Each row is a point. The last column is the point's height on a tilted bowl or saddle (a function of degree 2), plus a little noise. Count its main directions that bend up, bend down and stay straight.

Points (10 x 3):
[[-0.1  3.8  4.5]
 [ 1.5  1.1 -2.2]
 [ 2.4 -5.0 -6.4]
 [ 3.1  2.3 -0.3]
 [ 0.0  2.1  0.5]
 [ 2.8  4.7  3.5]
 [-1.2  3.1  3.8]
 [ 6.2 -3.8  0.8]
 [ 6.2 -1.3 -0.2]
 [ 3.0 -5.1 -4.9]]
Directions: 1 up, 0 down, 1 straight

Points (10 x 3):
[[ 2.0 -3.5  3.3]
 [-2.3 -1.4  3.8]
 [ 7.1 -0.2  2.0]
 [-0.4  5.3  2.3]
 [-1.1  0.8  2.5]
 [ 5.2  0.2  1.6]
 [ 0.7  4.5  1.6]
 [-7.3  4.7  7.6]
 [ 1.1 -2.8  3.0]
 [ 0.2 -1.4  2.5]]
Directions: 2 up, 0 down, 0 straight

Points (17 x 4):
[[  3.5   4.7   2.8  -3.6]
 [  3.5  -1.0 -10.7  -7.6]
 [  2.7   2.3  -3.7   0.2]
 [  3.4   4.0   0.0  -1.4]
 [ -0.6   4.1   2.5  -1.8]
 [  0.3   3.6   8.3  -8.4]
 [ -2.6   1.4  -5.3  -1.2]
 [  2.3   0.5   5.0  -2.1]
 [  2.3  -1.6   0.3   1.4]
 [  2.8   2.0  -0.3   0.7]
 [ -1.3  -1.7   0.2   2.0]
 [ -5.2   3.1  -3.0  -3.6]
 [ -0.6   3.6   3.1  -1.8]
 [ -4.0   5.3   0.1  -4.3]
 [  1.0  -4.1   4.1  -1.2]
 [  4.0   3.7   1.6  -2.1]
 [  2.6   0.2  -1.0   1.4]]
Directions: 0 up, 3 down, 0 straight

Points, 23 rows:
[[-1.3 -2.9 -1.3 -0.7 -0.7]
 [ 1.1  2.4 -0.2 -3.3 -2.5]
 [ 1.9 -8.4 -5.0 -3.4  2.0]
 [-3.2 -1.6  3.6  2.8 -1.0]
 [-1.6  3.1 -2.2  0.6 -1.2]
 [-5.7  3.8 -1.4 -1.8 -5.5]
 [-1.6 -9.5  3.7 -4.8  7.1]
 [-0.5 -3.8  2.3  4.3  0.9]
 [-0.4 -0.8  0.0 -2.4 -1.0]
 [ 2.5  1.6 -1.5  0.7  0.2]
 [ 2.5 -3.0 -2.2  0.3  0.0]
 [-1.3  4.1 -0.2  3.1  1.6]
 [ 3.0 -1.0 -7.3  0.8 -3.3]
 [-5.8 -1.8 -0.1 -3.2 -4.3]
 [ 1.0 -2.7  1.8 -8.9  0.9]
 [-2.0  6.0  0.1 -5.3 -8.5]
 [-4.1  2.0  6.5  1.9 -1.9]
 [-1.7 -4.7  1.9 -0.5  0.6]
 [ 0.7 -3.1 -2.9  0.0 -0.6]
 [-1.9  0.8  0.7 -4.3 -3.5]
 [ 3.0 -6.6  4.5  6.1  4.7]
 [ 2.3  0.7  1.9  6.4  5.3]
 [ 3.6  2.9 -4.9 -0.3 -2.6]]
Directions: 2 up, 2 down, 0 straight
